Rows are points. The points of each table are mixes of a few directions, plus a little noise. Count the directions of each table, and those that both share. Where both have some left over, give the other angles between the two spaces (their principal angles), to ten degrees, smallest first.
In the rows, 128 means zero.

First, 4 rows:
[[ 90  77 125]
 [188 208 133]
 [137 140 129]
 [ 98  87 126]]
Second (6 x 3):
[[ 81  79  87]
 [130 132 127]
 [152 160 130]
 [185 178 201]
 [ 88  72 129]
 [132 146  94]]
Directions: first 1, second 2, shared 1

First (9 x 6):
[[151 114 129  68 158 139]
 [136 124 128 109 137 131]
 [129 127 128 123 130 130]
 [101 145 128 200  92 115]
 [ 86 154 127 238  73 107]
 [152 114 129  66 159 139]
 [174  99 129   7 189 150]
 [111 139 128 171 106 120]
 [112 138 128 170 106 120]]
Second, 7 rows:
[[166 142 155 121 129 158]
 [216 162 192 112 131 198]
 [148 136 142 124 129 143]
 [102 118 109 133 127 107]
 [ 60 102  78 140 126  74]
 [154 138 147 123 129 149]
 [ 52  99  72 142 126  67]]
Directions: first 1, second 1, shared 0; angles 70

First, 10 rows:
[[146 129 106 147 149 116 173 112 165 100 143]
 [168 129  81 169 174 103 226  92 209  67 162]
 [131 128 125 131 132 126 135 125 134 123 131]
 [122 128 135 122 121 132 114 133 116 137 123]
 [129 128 127 129 129 127 131 127 131 126 129]
 [ 79 126 186  78  72 159   7 172  29 203  87]
 [115 128 143 115 114 136  97 139 103 147 117]
 [113 128 146 113 111 138  91 141  98 151 115]
 [140 128 113 141 142 120 159 117 153 109 139]
 [135 128 119 136 137 123 146 121 143 117 134]]
Second:
[[153 116  85 134 171 109 190  85 195  97 140]
 [104 145 179 134  81 143  63 176  60 157 122]
 [125 130 149 155 128 104 103 118 145 132 144]
 [135 118 121 144 153  98 133  92 177 122 142]
 [120 132 130 105 109 155 122 155  87 137 110]
 [128 141 129 126 109 152 143 162  92 120 123]
 [136 129 120 138 137 122 147 121 145 115 136]
 [129 144 156 175 117 108 113 139 131 118 155]
 [136  85  70  68 185 118 156  55 195 138 103]
 [113 139 141  98  91 171 109 178  54 146 103]]
Directions: first 1, second 3, shared 1

First:
[[106 111 143 236 175 171  90 110 160 146   7 159  37 110 172  97  51 176]
 [151 149  88 138  66  89 179 173 115 137 169  73 175 140 105 165 143 101]
 [ 96 100 179 144 213 185  59  71 152 122  49 200  49 110 165  78  90 172]
 [145 141 111  68  90  97 160 147 107 119 205 100 189 140  99 153 175  95]
 [158 156  69 174  43  78 197 194 116 147 160  51 178 142 104 177 132  99]
 [104 105 186  31 201 166  68  62 128 100 145 200 113 121 135  86 158 139]
 [132 132 109 189 112 124 143 149 136 143  94 108 114 126 136 136 100 135]
 [131 130 132  81 124 120 131 123 118 119 167 129 153 132 116 131 155 115]
 [133 135 103 215 105 122 147 156 139 148  79 101 105 126 139 140  88 138]
 [132 130 131  77 122 119 133 125 117 118 173 127 157 133 114 132 159 113]
 [120 120 155  57 157 139 104  98 122 110 160 159 137 127 124 112 158 125]]
Second (8 x 18):
[[122 111 132 154 135 132 103 138 117 136 135 137 113 148 150 143 106 138]
 [110 120 174  48 189 161  92  65 141 102 117 183 112 104 124  79 154 138]
 [135 105  94 247  84 105 118 203  97 164 150  92 115 186 169 199  66 137]
 [134 156 132  63 131 129 162  94 149 109 113 126 151  87  89  90 172 114]
 [131 164 142  27 144 136 164  71 159  98 106 136 154  70  77  69 191 111]
 [121 141 153  46 161 145 132  74 149 103 113 155 135  89 101  79 170 123]
 [145 122  78 247  62  93 147 212 102 165 147  70 133 176 152 199  76 126]
 [126 105 120 192 118 122 104 163 109 147 142 124 111 166 160 165  89 138]]
Directions: first 2, second 2, shared 1; angles 60

First:
[[164  98 144 212 167 152 118 128 141  93 125 102 176  49 167 170 168 169
  154 117  92 158 110 111]
 [139  92 113 114 143 123 120 120 132 101 126 100 141 105 115 120 136 160
  115 112 139 113 161 130]
 [164 121 160 246 164 162 122 135 139 107 127 119 178  47 189 187 173 152
  171 127  73 180  77 105]
 [ 72 234 148  88  61 118 154 145 106 219 135 212  58 249 122 110  76  22
  132 172 134 135  72 139]
 [113 140 121  93 112 118 131 128 123 142 129 138 108 161 111 110 111 112
  117 132 143 115 137 135]
 [137 120 132 150 138 134 125 129 131 119 127 121 141 108 138 138 138 138
  135 125 119 136 123 124]
 [105 147 118  75 103 113 134 128 120 151 130 145  98 179 103 102 102 102
  112 135 151 108 139 139]
 [128  72  87  48 134 103 119 112 131  93 125  87 125 128  77  86 119 169
   88 103 172  78 206 142]]
Second:
[[155 133 162 225 154 159 121 137 129  97 125 128 165  58 180 185 167 147
  174 128  71 177  86 110]
 [101 132 104  40 101 103 132 123 119 142 129 134  92 187  82  84  96 111
   97 128 168  90 167 145]
 [147 113 142 168 149 144 117 130 123  76 123 116 154  69 147 161 158 161
  154 117  94 149 131 121]
 [100 130 100  33 100  99 133 122 121 146 129 133  89 193  78  78  92 110
   91 128 175  85 170 146]
 [109 106  87  36 111  95 134 115 136 161 132 114 100 189  76  67  92 120
   75 123 193  75 175 144]
 [151 110 125 202 151 135 139 122 171 204 137 111 157 125 164 127 130 116
  111 137 144 138  74 110]
 [130 159 148 187 126 141 139 135 140 181 133 150 132 140 164 145 127  93
  141 148 114 155  66 116]
 [131 157 163 169 129 150 120 141 103  76 121 150 136  86 154 175 153 135
  177 130  71 166 110 123]
 [114  92  87  24 118  98 123 114 124 108 126 103 106 158  68  77 106 149
   85 110 179  74 205 147]
 [142 148 163 197 140 155 121 140 116  89 123 141 149  75 167 180 159 138
  176 130  71 172  96 117]]
Directions: first 2, second 3, shared 2
